Every row gives one point. Two turns around zero, p and q, are shown by what they do to some points. Where does a point land after both, in the order given? Backwards means that the second turn is done in reverse. Each puzzle has new turns, and all numbers are rounded.

Turn p:
[ 3 21 32] -> [24  0 30]
[11  0  8] -> [13  3 -1]
[-49 -37  49] -> [  5 -77  17]
[55 -4 -7] -> [ 33  33 -30]
[ -5  26 -59] -> [-48  43  -6]
[-15  -6 -23] -> [-27  -1  -9]
Turn q:
[ 37 -50  16] -> [-20  42  44]
[-10 -10  25] -> [-27  -6   6]
[ -8  35 -76] -> [ 79 -19 -20]
[-13 -14  12] -> [-16 -11  12]
[ 13  18 -18] -> [ 22  10 -15]
[-18  22  41] -> [-38 -15 -28]
Where do these land?
p, then q backwards: [ 21   1 -23] -> [25 17  9]
p, then q backwards: [-52  16  -7] -> [-23 -37  33]
p, then q: [73  5 17] -> [ 34  56 -37]
p, then q: [ 6 -2 11] -> [ 0 12  2]
p, then q backwards: [15 17 13] -> [ 15 -10 -19]
q, then p: [-63 -37 -11] -> [ 32 -62 -25]

Turn p:
[ -1  -6 -15 -10  31 -20] -> [ 0 13 22  1  8 32]
[-23  -3   6  14  16 -34] -> [-19  31   9  23  -7  13]
[-19  11  12 -21 -39  45] -> [ 25 -27 -39  12  20 -34]
[-17 -25 -11  18   7  -1] -> [ -9  -3 -11  14 -18  26]
[ 68  -8  19 -23 -16 -25] -> [ 12  28   8 -71  -5 -17]
[  9  19  25  -5 -16  55] -> [ 33 -36  -7   3  -3 -44]
[-17  12 -35  27  17 -21] -> [-42  -6  19  18   4  24]
Turn q:
[16 -9 -7 42 -2 -1] -> [-19  22  13  15  27  14]
[14  0 16 22  4  8] -> [ 2 30  0  4 11  4]
[ -3  28 -49  -7  16   3] -> [-28 -17  34   6 -35   1]
[-47 -23  43 -19 -20  14] -> [ 66 -20 -24  -5  12   6]
[ 17   2  -1  16  -6 -30] -> [-23   6   4  -7  25 -15]
[ 33  50 -39 -32  17   8] -> [-40   3  14   6 -62 -28]
[ 38 -39  -6  29  15 -13] -> [-41  23 -18  -4  30  28]
[-18  -6   6 -23 -27   9] -> [ 25 -25 -16  14  -3  -9]
[-49  -3  35 -29   3   1] -> [ 56 -22  -8 -28  -6  -1]
Where do these land?
p, then q: [-19  -1 -70  19   8  16] -> [31 -8 -8 12  3 68]
q, then p: [ 28 -24  22 -20   9  15] -> [-21 -32   0  -6  30  10]
p, then q: [ 27 -20  17  14 -19  23] -> [-18 -31 -24  15   8 -19]
p, then q: [-31  15   5 -18 -10  -8] -> [-16  14  30 -15  -1  10]
p, then q: [-12  42   7 -17   7  12] -> [-11  25   2 -36  19   8]
q, then p: [ 29 -20   6   4  -7 -76] -> [14 29 18 36 35 57]
p, then q: [-23   7  13  17  12  20] -> [-6 12  6 11 35  5]

Turn p:
[-11  -8  15  -3  16  13  22  14] -> [ -5   9   2 -21  10 -29  -4   0]
[-22  16  27   2 -16   9 -11  14] -> [-12  19  21 -15  18  17 -11  15]
[-11  -7 -18 -12 -21  10   6  13] -> [ 22  17  18   2 -14  -5   3   8]
[ 15 -14  -9  12  -9   9 -19  -5] -> [ -2  -1  11  23  -3   7   7 -20]
[  7   4  13 -20  32   2  -9   6] -> [-14  -3 -15  -5  21 -12  25  10]
[-42  -8 -18   7  -9   7   5   6] -> [  4  19  17  12 -14 -16 -26  21]
[ 21  -4 -19   1  -6  10  13 -76] -> [  2  15 -55  19 -37  16  -8 -39]
[ 23  13 -20   5  16   7  -2  15] -> [ 22 -14  -6  14  23  -8  10  -6]
[ 20   8  29   7  -4 -66  -6  14] -> [-16 -61   8 -29  -2  30   5  12]
Turn q:
[-17  -8   7  27 -38  -1  -8  -7] -> [ 10 -28  14 -19  27  -1  -3  22]
[  5  16  17  18  11  10  -6 -11] -> [20  6 -5  0 -9 18  4 19]
[ 16  18 -11  17   5 -22   8   4] -> [ 16  22  11   0   2   2 -26  -5]
[  7  23 -19 -17  12   2   8 -12] -> [ -1  28 -12  19  -5 -17  -4   4]
[-12  19  11 -19  -6 -23   9  -7] -> [  3  -2  23  31  -4 -12  -1   5]
[  8  47 -16  17   9  -5  21 -30] -> [ 30  43  -3  22  14  -4 -14  24]
[ 1  2 -4 -1 33 -6 30  2] -> [  5  25  -5  22   4  14   5 -26]
[ 15 -24  16 -28 -10  20  -3  26] -> [-47 -15  -1 -10 -17  12   7  -5]
[ 18 -52   9 -10   0   2 -21 -10] -> [-16  -7  10 -41 -14  -4  35 -15]
[ -1 -47  -2  -3  12   2 -47  21] -> [ -5 -34 -13 -42 -27  -7  12 -31]
[-41   8  -8   0 -27  20   9  23] -> [-14 -37 -19  20  30  -2 -16   9]
Where do these land?
p, then q backwards: [  3 -20  14 -24 -23  16 -15 -12] -> [ 29 -15  15 -15  22   0  13 -12]
p, then q: [-24  -6 -32   2  11   0  29  20] -> [  2  -1  34 -19 -24  -4 -28 -13]
p, then q backwards: [ -4  12  41 -12  -5 -19 -10  25] -> [ 17 -27  18  16 -35  15   4  -6]
q, then p: [ -9 -16 -25  19   0  10  -5  18] -> [ -2   3 -20  24 -14 -10  20   8]
p, then q: [-16 -17 -28   2   0 -15  36   5] -> [-11  -7  36 -26 -11 -17 -19   0]
p, then q: [ 19  22  -4 -12  -8 -15  -6  18] -> [-25  15  -9  -7  -3  21   9 -11]
q, then p backwards: [-10 -15 -25  24  42  -5  10 -10] -> [ 36  16  -8  -8  -4  36  19 -11]
q, then p: [  9  -4  15 -46 -17  15 -19  10] -> [ -3  10  35 -12 -29  -2 -23  23]
q, then p backwards: [ 18  18  25  14  -9 -29  -8 -14] -> [-21  -2 -14  -3 -36  -5   2  27]
q, then p: [ -6  27   1   3  -3  15 -23 -27] -> [ 29 -27  24  -5   6  -3  10   0]
q, then p: [ 19  -2  19  31  12  27  11 -33] -> [ 40  16  -9 -19  32 -17  11  -6]
